Rows are points. To make a cloud, some directions were put in groups of two or more. Within a group, all points are equally far from the middle, so they leave a hole (a ring in 2 directions, a hollow ball in 3). The other directions are filled evenly. Then the cloud was stretched, turned, moved and blurred a little. How many holes are there, and how many directions does each take, smallest first?

Cloud (15 x 2)
-0.51, +3.31
-3.55, +1.66
-2.14, -1.55
+1.42, +1.09
-2.20, -1.53
-3.30, -0.57
+0.78, +2.53
+1.31, +1.61
-2.87, +2.69
-2.44, +3.01
-1.77, -1.68
+1.44, +0.97
+0.65, +2.67
+0.85, +2.46
-2.12, -1.57
Holes: 1 (2)

Cloud (14 x 2)
-0.77, -2.76
+2.60, +0.25
+0.72, -2.91
+3.00, +0.23
+0.14, -2.77
-0.36, -0.66
-2.07, -0.73
-1.78, +0.67
+2.43, +2.27
+0.27, -4.15
-0.35, -3.93
+1.24, -2.25
-1.47, -3.51
+0.22, -1.99
Holes: 0

Cloud (20 x 3)
+0.90, +3.89, -1.23
+3.12, -0.42, -0.83
+0.85, +4.25, -0.10
-1.82, -1.87, +1.87
-0.17, +1.52, -3.18
+1.88, -2.48, +0.40
-0.49, -1.58, -2.44
+0.21, +4.43, +0.72
+2.62, -0.41, +2.67
-0.52, -2.73, +1.38
+2.04, -0.45, +3.26
+2.18, -1.56, +2.30
-1.71, -2.20, -0.73
+3.38, +0.18, -0.21
+1.33, -1.70, +2.83
+2.09, -1.16, -1.86
-2.54, +1.59, -2.12
+0.74, -1.36, +3.29
+2.69, +2.28, +2.18
-1.14, -2.70, +0.65
Holes: 1 (3)

Cloud (19 x 3)
-3.11, +2.44, +0.48
-1.72, -1.07, +4.15
-3.12, +1.73, +2.64
+2.10, -3.68, +0.47
+1.31, +1.11, +0.44
-2.40, +2.07, -1.73
-2.98, +1.97, +1.88
-1.64, +1.08, -1.96
-0.65, -2.30, +3.43
-1.34, -2.99, -0.10
-1.03, +0.51, +1.19
-3.01, +1.38, +1.33
-0.33, +1.39, -3.28
-1.01, +1.37, -0.22
-0.72, +2.56, -0.69
-0.86, -0.88, -0.12
-1.54, -2.47, +0.97
+1.98, -3.16, +2.65
-3.36, +0.46, +3.99
Holes: 0

Cloud (29 x 4)
+0.19, -1.16, +2.17, -1.61
+1.84, +0.70, -3.21, -0.15
+0.18, +1.31, -0.80, -1.68
-2.92, -1.07, +4.18, -0.56
+1.83, +1.43, -2.97, -1.86
+0.97, +1.45, +2.42, +0.90
+0.85, -1.53, -0.29, -2.93
+0.62, -3.04, +2.62, +0.46
+0.23, +1.90, +4.33, +4.02
+3.08, -0.63, +3.55, +0.42
+2.58, +1.01, -2.45, -0.92
-1.65, +1.84, +1.30, +0.58
-2.70, +2.69, +1.84, -0.13
-1.33, -2.68, -2.67, +2.20
-3.63, +3.34, -1.19, -1.39
-2.17, +2.48, +2.75, +3.59
+0.96, -2.42, -2.61, +0.26
-0.03, -0.30, +3.30, -1.65
-0.63, +0.97, +1.42, -1.71
+0.23, +1.10, -1.55, +2.55
+3.03, +2.89, +1.69, -0.96
-2.74, +3.17, +1.16, +3.16
+1.69, -0.37, -1.72, +2.64
+0.86, -0.53, +0.04, +3.51
-0.25, -0.34, -0.65, -1.80
+2.20, +2.14, +0.64, +3.02
+1.86, +1.29, +2.51, +1.21
+2.29, +4.06, +1.93, -2.16
-0.29, +0.59, +1.77, -2.97
Holes: 0

Cloud (47 x 6)
+0.66, +3.18, -0.32, -0.57, +2.42, -0.96
-0.71, -0.13, +0.51, -3.08, +0.60, +1.73
-0.20, -2.26, +0.13, +3.29, +3.64, +2.32
+2.79, -0.51, -2.56, +1.32, -1.73, +2.61
+2.29, +2.30, -0.80, -0.84, +0.04, +1.85
+2.45, -2.02, +0.57, +1.36, -0.62, -1.91
-1.50, +3.27, -2.87, +0.02, +2.50, +1.59
-2.03, +2.61, -3.82, +0.61, +4.95, +2.72
-0.04, +3.02, -0.90, +1.62, +4.05, -3.29
+0.01, -0.03, -3.76, -0.07, -2.59, +1.01
+1.39, +1.91, -2.45, +0.59, +4.85, -1.07
-1.37, -1.18, -3.37, -2.50, +3.58, +0.10
-3.38, -1.32, +1.03, +2.80, +2.48, +0.52
+1.68, +1.91, +1.10, +2.53, +1.13, +2.51
-0.50, -1.11, -3.57, -0.32, -0.58, -1.81
-4.48, +1.23, +0.63, -0.58, +4.87, +1.57
-4.38, +1.13, -0.25, -1.10, +1.27, -1.76
-2.30, -2.84, -1.69, +2.53, +0.89, -1.06
-2.43, +2.43, -2.91, -0.13, +0.90, -1.43
-1.50, +0.61, +3.07, -0.59, -0.36, +1.20
-4.55, -0.67, +0.04, -0.88, +2.89, +2.14
+1.82, +0.73, -1.26, -1.66, +2.14, -1.86
+0.84, -1.20, -3.09, +2.39, -1.78, -1.16
-0.32, -0.10, -3.76, +0.36, -1.47, -1.61
-2.02, +3.44, -0.98, +1.81, +2.42, -1.32
-1.01, -0.63, +1.28, +4.33, +1.01, -1.49
-1.84, +2.35, -1.68, -2.75, +4.16, +0.83
-0.65, -1.38, -2.65, +3.49, +0.55, +3.18
+2.32, +0.70, +0.30, -1.36, +1.67, +0.32
+1.69, +0.85, -1.49, +3.14, +2.85, +2.49
+1.19, +2.09, -1.53, -2.22, +3.26, +2.27
-1.91, -3.78, -0.40, +0.13, +1.44, -0.10
-3.81, +1.33, -0.09, -0.98, -1.47, -0.73
+0.12, +0.83, +1.53, +3.53, +2.44, -1.45
-3.15, -0.93, +0.80, -1.69, -1.30, -1.01
+0.66, -1.90, +2.14, +0.06, +3.39, +2.52
+0.05, -1.43, -2.41, +3.73, -1.24, +2.31
-0.54, +0.72, +2.75, -1.20, +1.19, +2.22
-2.13, +0.52, +0.72, -2.66, -0.28, -0.14
-3.30, +2.88, +0.66, +1.11, +0.53, -1.18
+0.62, -0.10, -1.75, +4.28, -1.11, -0.84
-1.44, +0.02, +2.94, +1.29, +2.24, +3.27
+0.22, -0.51, +0.05, -3.25, +2.46, +0.73
+0.08, +1.76, -3.31, +2.69, -0.24, +2.42
-0.44, +3.38, -1.04, +2.73, -0.50, +0.57
-1.46, -0.86, +0.82, +4.03, +1.85, +0.81
-0.33, +2.73, +1.19, +1.21, +4.54, +2.10
Holes: 1 (4)

Cloud (48 x 6)
+0.11, +0.67, -1.22, +1.95, +0.92, -1.38
+0.01, +2.92, -2.52, +1.09, -3.34, -2.20
+0.82, +1.15, -3.46, +2.44, -2.06, +4.12
-3.26, +0.87, -2.29, +1.06, +2.05, +2.30
-2.47, +0.00, +1.29, +0.47, +3.06, +0.41
+1.13, -1.52, +0.44, -1.91, -3.71, -0.13
-2.16, +1.64, -3.92, -0.59, -0.37, -0.77
+1.40, -2.67, +0.57, -1.49, -2.65, -2.45
+1.27, -2.36, -1.23, +1.08, +1.68, -3.41
-2.44, -2.06, -1.26, -0.64, -2.36, -2.34
+0.45, +3.02, +0.68, -1.36, -0.80, -2.08
-2.61, -1.67, -1.19, -2.20, +0.87, -2.67
+2.55, -1.80, -2.27, -1.41, +2.58, +2.23
+1.52, -3.45, -1.38, +0.83, +1.02, +2.31
-3.09, +1.23, +0.91, +0.84, +0.14, +0.87
-0.79, +1.42, -1.37, +1.44, +2.93, -2.97
-1.26, +1.64, -4.11, +1.89, +0.86, +3.40
-0.48, +1.16, +1.80, -3.03, +0.50, +1.11
+2.27, -0.53, -2.61, -2.49, -2.00, +1.99
+2.25, +2.67, -2.03, -3.52, +2.05, -1.20
+0.91, -2.96, -1.58, -2.80, -3.69, -2.12
-1.34, -0.77, -3.13, +0.49, +3.31, -2.92
-1.23, +0.70, -1.53, +0.68, +2.18, -2.99
+2.53, -3.29, +1.84, +0.61, +0.80, -3.23
-0.90, +1.88, -3.15, +1.33, +0.84, -0.50
+3.67, +3.69, -2.17, -2.81, +0.80, -2.91
-2.36, +1.90, -2.52, +0.19, -0.93, +2.43
+2.54, -0.74, -0.21, -3.75, +1.93, +2.78
-1.23, -2.04, +0.53, -0.88, -2.09, +1.24
-0.65, -0.22, +0.63, +0.25, +0.15, +1.40
+3.88, +2.30, -1.73, -2.55, -1.48, +2.33
-1.31, -2.89, -3.16, +0.53, +3.36, -3.28
-3.46, -1.06, -0.08, +0.68, -1.29, +2.31
+1.85, +1.33, -0.13, -1.17, -0.28, +1.42
-3.11, -1.27, -4.21, -1.04, +0.37, +0.61
+2.50, +1.59, -0.55, -1.53, -1.70, -0.25
-0.02, -3.19, -0.93, -2.88, -2.98, +1.56
+1.01, +0.43, +1.72, -2.50, -2.37, -3.03
+0.83, -3.37, -0.59, -2.90, -0.77, -0.29
+0.01, -0.99, -4.54, +1.33, -1.03, -2.99
+1.14, -1.08, -0.07, +1.85, -2.04, -1.77
+0.03, +3.38, +2.94, -3.26, +0.69, -3.09
+1.10, +3.11, +1.05, -2.72, +2.61, +1.39
-0.92, +0.02, -0.87, -4.55, +2.77, -1.36
+2.04, +0.23, +0.48, +2.19, +0.31, +1.34
-0.80, -0.86, -3.82, +0.80, +1.71, +1.87
-1.58, -3.38, -2.94, +0.68, -1.36, -2.85
-2.69, +0.17, -2.93, +0.65, -0.68, -3.86
Holes: 0

Cloud (76 x 8)
-3.40, +0.92, +2.74, +0.47, -0.25, -2.14, +1.64, -2.88
-3.89, -2.22, -2.77, +1.11, +0.26, +3.24, -0.76, -0.63
-2.24, +2.70, +2.52, +4.07, -0.01, -2.17, +0.68, -0.92
+0.57, +2.97, -3.09, +1.49, -1.75, -0.96, +2.15, -1.73
-0.47, -2.66, -0.36, -0.93, +0.21, -2.57, -0.11, +1.00
+4.22, +0.95, +0.85, +1.87, +0.92, +0.20, -0.53, -1.53
-1.05, -3.65, +1.96, +2.78, +1.23, +1.50, -1.33, +2.36
+1.28, +2.26, +3.14, -2.15, -2.94, -0.55, -0.68, +0.09
-2.85, +1.65, +0.72, +3.70, -1.88, -1.98, -1.84, -3.05
-2.42, +2.73, +4.24, -1.84, +2.75, -0.91, -0.29, +1.26
-4.15, -2.14, -1.73, +0.54, +0.33, +0.77, +0.68, -2.65
-1.15, +0.83, +2.76, +4.41, +0.84, +0.14, -1.40, -0.99
+0.70, -3.76, -1.73, +1.53, -2.00, +0.93, +0.89, -0.82
-0.49, -2.48, +1.68, +1.62, +0.76, +0.80, +1.30, -3.70
+2.18, -0.37, -0.11, -2.35, +1.60, +1.78, -1.25, -1.27
-1.42, -1.11, +0.67, +0.20, -3.10, -1.84, +4.52, -1.59
+1.02, -0.14, +0.23, -2.28, -1.28, -1.27, +2.10, +0.43
+3.35, -3.36, +1.15, +2.12, -1.76, +2.37, -0.75, +0.41
+2.63, -1.36, +2.21, +0.92, -2.49, -1.92, -3.82, -1.93
-2.09, +0.14, -0.64, -0.15, -2.57, +4.76, -1.04, +2.08
-3.32, -2.13, -0.23, +0.45, -3.18, +2.34, +1.69, -1.74
-1.58, -0.79, +2.24, +2.96, -2.75, +1.33, -0.70, -3.68
-0.91, -1.29, -0.90, +5.84, +3.53, +2.23, -0.34, -0.37
+0.97, -1.77, +0.83, +0.16, +2.61, -1.40, +3.00, -0.41
+2.27, -3.43, +1.71, +2.49, -0.07, -0.36, -2.53, +1.09
-2.50, -3.67, +2.84, +0.62, -2.06, -0.43, -1.85, +0.56
+0.43, +2.99, +3.01, +3.51, +1.60, +2.13, +1.64, +0.05
+0.52, -3.92, -0.58, -2.11, +0.53, -0.47, -1.37, -0.90
+2.68, +0.87, -1.25, -0.89, +2.52, -0.02, +1.85, -1.98
+0.66, +0.92, -2.72, -0.18, -2.51, -1.30, +1.08, -1.94
-4.07, -0.38, +0.02, +4.46, -2.17, -1.52, -0.95, +0.53
+0.52, -2.09, +1.18, +0.61, -1.14, -0.40, +2.76, -0.65
-2.92, -3.91, -1.34, +0.95, +1.76, +3.89, -0.04, +1.41
-1.09, -0.47, +2.74, +2.72, -0.10, +1.43, -1.59, -3.34
-1.79, -3.83, +0.46, -0.73, +2.49, -0.03, +0.77, -2.44
-1.27, -0.47, +2.54, +1.90, +1.90, +2.64, -3.64, +1.14
-0.15, +0.81, -0.62, +5.09, -2.38, +3.46, -1.37, -2.24
-1.87, -0.50, +3.55, +2.40, +0.79, -2.61, +0.14, -3.19
+1.60, +0.19, +0.02, +0.58, +1.99, +0.30, -3.11, +2.35
-1.10, +2.36, +2.85, +5.03, -0.03, -1.37, -0.52, -2.17
+1.04, +2.44, +2.25, +1.93, +3.82, +3.49, +1.60, -0.71
-1.44, +1.59, +1.93, -1.41, +0.67, +3.02, +0.95, -0.28
+0.99, +2.23, -1.97, +0.43, -0.12, +1.83, +1.31, -1.23
-1.58, -0.30, +2.10, -2.19, +2.92, +2.97, -3.00, +0.30
+3.11, -1.58, +0.12, +2.49, +1.38, -0.50, +0.87, -0.17
-1.84, +0.91, +1.48, -0.12, -0.22, +2.77, -0.55, +0.14
-2.50, -2.30, +1.38, +0.30, +2.42, +0.23, +1.02, -0.50
+4.45, -1.81, +1.07, +2.89, +2.74, -0.90, -2.31, -2.39
-0.31, -0.53, +2.18, +2.63, +2.82, -4.95, +1.53, +3.84
-3.21, -1.27, +4.28, -0.71, -2.17, -0.10, +0.09, -0.08
-3.23, +3.14, +1.51, +2.31, -3.08, -1.85, -0.77, +1.32
-3.27, +1.00, -0.73, +0.92, -1.34, +2.48, +0.44, +2.48
-0.85, +2.55, +2.05, +0.78, +2.28, -0.92, -2.01, +0.18
+0.87, -0.61, +0.67, +1.75, +0.12, -3.35, +2.74, -0.36
-2.10, -2.72, -0.99, +1.56, -1.46, -2.95, +1.34, -3.05
+3.17, -1.87, +1.71, +2.71, -3.30, +0.43, +0.17, -0.40
+3.05, +0.01, +2.73, -0.58, -0.39, +0.73, +1.89, +3.86
-1.83, +2.63, +0.02, +4.26, -2.09, -1.41, -1.63, -1.76
-4.67, -0.70, -1.07, -1.16, -1.20, +2.43, +0.40, +0.71
-3.11, -0.59, -2.33, +3.14, +1.07, +1.62, +2.69, -0.08
-4.48, -2.80, +0.34, +0.84, -2.86, +0.63, -1.88, -0.60
-2.36, -3.20, -0.38, +3.73, +2.39, -1.85, -0.97, +1.02
-0.64, +2.30, +1.20, +4.82, +0.71, +0.85, +0.47, -0.92
-0.68, +1.86, +0.70, +1.95, +1.92, +2.48, -0.70, +2.79
-1.23, +1.12, +0.47, +3.77, +2.66, +1.23, -0.07, -0.66
-0.86, -1.68, +2.92, +0.71, -3.53, +2.78, +2.65, -1.67
-2.54, +0.11, -1.32, +2.26, +2.94, +0.21, +4.30, -2.13
+0.47, -2.44, -2.11, -0.07, +2.76, -1.99, +2.34, -2.25
+1.60, -0.68, +3.08, -1.81, -1.67, -0.45, -4.07, +1.78
+0.32, -2.52, -1.88, +4.29, +0.08, -2.51, +0.91, -1.83
-0.03, +2.27, +3.04, +4.65, +2.12, +0.34, +0.83, -1.74
-3.33, +0.74, +3.04, -0.17, -0.46, +0.62, +1.71, +1.44
-0.44, -1.75, +1.15, +0.10, -0.27, +2.10, +4.94, -0.74
-0.88, +2.02, -1.51, +1.21, +3.37, -1.72, -1.86, +0.36
-0.25, -2.10, -1.78, -2.01, -2.84, -1.16, +0.44, -0.28
+0.54, +2.71, -3.33, +2.22, -0.88, -1.57, +1.30, -1.23
Holes: 1 (2)

Cloud (92 x 9)
+3.52, -0.94, -0.17, -0.25, +0.90, -2.94, -2.07, -1.90, +0.39
+0.32, +2.28, -0.60, +0.24, -2.92, +2.31, -2.69, -2.39, +3.74
+0.34, +4.21, -1.17, +1.99, +0.89, +0.51, +0.69, +3.79, -1.10
-1.06, -1.61, +0.85, -3.42, -0.50, -3.73, -1.09, +3.87, -1.57
+0.51, -1.55, +0.09, -0.17, -4.84, +1.88, -2.39, -0.46, -1.43
+0.98, -1.37, -0.69, -1.84, +0.43, +0.79, +0.99, -5.36, +1.00
-1.04, +1.69, +1.28, -0.06, +2.11, -2.10, +2.48, +3.03, +3.75
+1.52, +0.16, +2.82, -0.61, -1.80, +0.19, -3.98, +2.28, -0.80
+2.55, +1.63, +0.52, -2.79, +2.78, -1.00, -0.70, +3.61, +3.14
+0.85, -0.03, -0.12, +0.16, +1.92, -3.50, -0.84, +1.49, +4.52
-1.88, -1.72, -3.63, +3.39, +1.35, -0.10, -0.40, -0.06, -2.53
-0.08, +2.73, -1.50, -0.68, -2.12, +0.21, -1.88, -2.03, +4.13
-0.94, +0.88, +3.28, -2.56, +1.03, -2.78, -1.23, +1.74, +1.11
-3.40, +0.43, +2.37, +1.36, -2.54, -2.31, -0.19, -0.85, +0.89
-1.45, +0.01, -1.24, +1.50, -1.97, -2.51, -1.13, +4.10, +0.84
-2.16, -1.03, +4.54, +1.24, +0.44, -0.30, +0.65, +1.01, +3.65
+4.70, +1.22, -2.29, -2.53, +0.56, -1.38, -1.74, +0.37, +0.83
-1.05, -1.92, -3.13, -1.66, -0.38, -2.09, -2.41, +1.17, -2.34
-0.39, +1.74, +2.08, +1.33, -1.66, +3.39, -2.48, +0.06, -3.04
-0.44, +1.16, +2.51, +1.31, -1.50, -1.49, +2.95, -0.28, -0.13
-2.33, -2.37, -1.28, -0.55, -2.48, -1.78, +2.92, +0.47, +2.13
-1.97, +2.85, +0.74, +3.43, -1.67, +0.00, +2.19, -0.45, +4.39
+3.16, +0.77, +1.80, +1.45, -0.70, -1.48, -2.38, +1.19, +2.13
-3.15, +0.61, -0.64, +1.51, +0.44, +2.17, -1.81, -0.91, -3.44
+2.26, +3.25, +0.35, -1.42, -1.23, -2.63, +0.56, +3.42, +2.23
+2.05, +0.92, -0.91, -2.23, +0.33, -1.54, +1.58, +4.52, +4.15
-1.88, -1.56, -2.04, +1.44, +0.84, -3.15, +1.45, +2.00, +3.38
-0.56, -0.83, -2.58, +1.96, +0.53, +2.23, +0.14, -4.08, -0.19
+0.61, +1.45, -1.84, -1.08, -0.17, +2.79, +1.47, -4.09, +0.59
+0.17, -2.28, -2.60, -2.62, +0.50, -0.17, -1.99, +1.09, +2.27
+3.06, +2.64, +2.62, -1.28, -0.28, -1.43, -1.02, +0.01, -1.40
+0.63, -4.14, +2.45, +0.71, +0.17, -3.92, -0.30, +1.07, -0.19
+4.14, +0.51, -1.92, -2.10, +0.32, +1.81, +0.28, +0.99, +1.90
-1.25, +1.74, -1.14, +1.10, +3.01, -1.77, -0.10, -0.10, +3.45
+0.98, +0.94, -3.50, +2.69, -2.65, +1.27, -1.96, -2.03, +0.44
+0.87, +1.78, -0.40, +3.50, -2.22, -1.80, +0.48, +1.53, +2.63
-0.53, -1.77, -1.04, -3.40, -0.70, +2.03, -1.02, +0.78, +2.93
+1.00, -0.38, -0.88, -0.13, -0.14, +3.90, -2.75, +0.02, +1.08
-1.94, -0.17, -2.50, -3.30, +0.65, +1.12, +0.01, -1.68, -0.92
-0.28, -4.63, +0.92, -1.26, -3.75, -2.07, -2.54, -0.83, -0.23
-0.77, +2.59, +1.45, +2.69, -2.64, -0.06, +1.83, -1.57, +0.18
-0.11, +3.04, -0.74, +0.30, +1.97, -0.22, +0.95, -1.47, -2.72
-1.05, -0.37, +2.22, +1.15, +3.58, -2.92, +0.52, +2.73, -0.01
+0.74, +0.07, +0.93, +0.64, -3.48, +0.29, -1.37, +3.96, -1.05
-2.75, -1.79, +2.49, +1.83, -2.76, -2.88, +0.48, +0.61, -0.90
-1.84, -2.58, -0.31, -0.09, -1.57, +2.41, +0.07, -2.54, -2.51
-0.54, -1.93, -0.70, -2.46, -0.90, +2.19, +0.02, +2.99, +1.49
+1.10, -2.44, +1.93, -2.19, -1.96, -3.46, +2.95, +1.54, +0.48
+3.94, +4.05, +0.28, -2.45, +0.21, +0.37, +0.66, +2.25, +3.70
-2.03, -0.63, -0.63, -0.87, -2.34, +1.71, +3.14, +1.17, -0.63
+0.77, -0.22, +3.74, -0.91, +0.59, +0.27, +3.19, +1.58, +1.13
+1.94, +0.51, -3.49, +1.68, -1.44, +0.19, -0.47, +0.36, -1.35
+2.98, -1.01, -1.59, -4.05, -0.17, +0.39, -1.73, +3.57, -0.78
-2.57, -2.85, -2.17, +0.27, -0.62, -0.70, +2.79, +0.23, +1.38
+0.29, -3.06, -0.41, -1.63, +1.19, -4.85, +1.22, +2.14, +2.44
+1.38, -3.20, +0.05, -0.83, -0.75, -2.32, -3.44, +1.04, +2.95
+2.42, -4.49, -0.38, -2.42, +1.61, -2.41, -0.17, -1.28, -0.75
-0.18, -0.60, -1.41, -0.49, -1.24, +4.05, +0.27, -3.23, +0.98
-2.10, +0.32, -0.07, -1.63, +0.45, -3.52, -0.63, +3.22, -2.24
+0.83, -2.59, -0.97, -6.26, -3.01, -2.39, -2.81, -0.60, -1.55
-0.44, -1.02, -0.19, -1.21, -4.71, +3.27, -0.51, -0.53, +1.85
-0.47, -1.53, -3.34, +2.12, -1.38, -2.33, -3.33, -2.53, -0.79
+1.79, -0.92, +1.88, -1.31, -1.62, -2.01, +3.72, +1.58, +0.38
-0.70, +3.30, -1.05, +2.19, -1.51, +4.09, -1.53, -2.43, -0.73
-2.54, +0.76, +0.42, +1.79, +0.39, -1.15, -0.37, -1.37, -4.09
+1.99, +0.92, +3.39, -0.49, -1.49, -0.58, -3.31, +1.79, -0.56
+2.25, +0.47, +0.21, +0.81, -1.53, -3.71, +0.74, +0.08, +1.51
-1.92, -3.44, +1.45, -3.69, -0.11, -0.87, -1.66, -1.34, -0.69
+0.23, +3.10, +2.65, +4.26, +0.06, +2.09, +0.85, +0.59, -0.42
+0.17, -4.62, -0.03, -0.60, -1.11, +0.60, -0.35, -4.38, +0.16
+2.35, -0.76, +0.86, -0.34, -1.87, +0.44, -2.25, +3.79, +1.90
+2.07, -0.57, +0.31, +3.01, -1.05, -2.43, -0.58, +1.70, -1.33
+0.86, -4.97, +0.87, +1.51, -0.38, -2.09, -0.86, -3.15, +2.49
+3.65, -1.66, +0.69, -4.32, +2.46, -3.16, -1.97, +1.49, -0.51
-0.69, -0.37, -1.82, +3.09, -3.25, -1.90, +0.02, -2.53, -1.03
-0.41, -0.35, +2.89, -3.21, -1.64, +2.18, +1.85, +3.17, +1.76
+1.88, +0.74, +0.91, -1.21, +4.45, -1.34, +0.21, +0.85, +0.03
-1.22, -2.88, -1.06, +2.18, -0.77, -4.45, +1.37, -0.43, +2.04
+0.60, +2.15, -0.73, -5.14, -2.62, +1.62, -1.72, +2.23, -2.80
-1.90, -0.84, -2.54, +2.81, -1.09, +3.09, +0.85, -2.36, +3.32
-0.48, -2.01, -2.29, +1.04, -2.03, +1.25, +2.14, -3.68, +2.29
+1.92, -1.90, -2.71, -2.17, -2.35, -1.81, +1.10, -2.13, -2.65
+2.45, -1.55, +2.21, -1.62, -0.54, -3.88, -1.21, +1.56, +3.03
-0.30, -1.28, +3.19, +0.39, +2.89, +0.43, -0.16, -0.62, +0.64
+0.34, +0.29, -0.16, -0.73, +0.84, -4.63, +1.12, +0.57, +4.01
-1.13, -2.82, +2.38, -2.98, -4.62, -0.03, -0.56, -0.94, +2.00
+0.75, -2.55, +0.73, -2.53, -3.67, -3.62, +0.51, +1.91, -0.02
-1.99, -2.89, +3.23, +0.01, -2.97, -1.79, +0.77, +2.20, +1.67
-0.33, -0.61, -2.53, -0.75, +0.44, +2.93, -2.19, -0.50, +1.10
+0.07, -2.20, +1.55, +2.52, -1.00, +0.36, -0.20, -5.04, +3.83
+1.57, -2.72, -1.80, -3.79, -0.33, -1.17, -3.71, +0.70, -1.17
+3.24, -0.61, -1.06, -2.54, +0.97, +2.11, -2.40, -0.07, -0.32
Holes: 2 (4, 4)
